Each row is a point. The ring and each string are closed loops that go straight from each point to the next, and from the last back to the first. Before rounding, they use only three directions, however many columns there are. How many times does the string pass through the ring? Passing back the other way cancels.
(in the rows, 128 means zero)

Ring:
[[117 157 199]
 [145 171 165]
 [134 146 122]
 [101 115  97]
 [ 82  71  85]
 [123  61 106]
 [146  75 136]
 [132 115 180]]
String, 30 rows:
[[101 170 229]
 [ 95 188 228]
 [158 187 201]
 [169 149 157]
 [124 137 149]
 [106 154 152]
 [101 129 142]
 [155 127 134]
 [123 124 137]
 [ 76 143 139]
 [143 170 133]
 [201 184 137]
 [190 159 144]
 [145 145 151]
 [109 145 160]
 [ 78 170 193]
 [107 140 168]
 [127 134 167]
 [ 94 130 176]
 [ 91 123 177]
 [114 116 147]
 [ 86 110 158]
 [103  91 171]
 [156  81 166]
 [206  80 161]
 [174 103 148]
 [120 109 155]
 [ 80 113 178]
 [ 95 127 203]
 [122 149 221]]
Times through: 3
String:
[[ 70 133 100]
 [ 77 123 114]
 [115 117 121]
 [153 109  96]
 [ 77  87  64]
 [ 30  71  67]
 [ 38  66  81]
 [ 39  48  78]
 [ 53  69 109]
 [119 106 133]
 [163  94 127]
 [183  61 128]
 [187  57 144]
 [207  76 149]
 [160  72 166]
 [ 94  91 161]
 [109 107 146]
 [159  99 141]
 [194  80 133]
 [174  52 120]
 [167  60 109]
 [171  70 103]
 [125  52  81]
 [ 31  38  58]
 [ 36  84  99]
 [ 18  84  81]
 [ 50 101  89]
 [105 116 129]
 [132 119 118]
 [171 126 100]
 [120 136  90]]
Times through: 4

Ring (6 x 8):
[[177 144  97 151 140 104  92 181]
 [158 104  48 176  81 118  77  95]
 [149  95  25 172  58 146  96  70]
 [153 127  51 132  98 172 147 131]
 [133 147  96  94 168 137 156 178]
 [145 159 125 100 197 100 129 211]]
String, 26 rows:
[[176 112  35 178  59 156 101 105]
 [142 117  62 141 112 129 111 119]
 [121  97  43 142  97 129 107  77]
 [138  90  12 160  49 170 119  55]
 [129 104  39 138  89 152 126  87]
 [158 116  23 145  59 200 154 103]
 [136 121  52 123 107 163 147 120]
 [162 144  57 117 105 197 177 160]
 [165 155  75 110 128 183 175 185]
 [155 143  81 121 137 145 141 168]
 [126 130  86 111 154 118 128 146]
 [112 142 109  82 194 108 145 174]
 [120 172 145  56 242 102 164 236]
 [152 169 127  93 200 114 145 228]
 [161 151 100 122 157 123 127 190]
 [175 162 110 125 163 122 126 213]
 [185 169 122 128 173 111 118 231]
 [159 139  90 135 141 118 112 168]
 [145 132  92 132 150 101 103 157]
 [158 134  99 147 150  84  81 164]
 [223 148  85 195  98 117  69 188]
 [191 136  70 169  98 135  98 159]
 [157 123  69 151 113 123 101 134]
 [133  98  54 160 101 102  77  85]
 [131  78  29 181  66 106  61  43]
 [164  93  21 192  43 142  78  67]]
Times through: 4
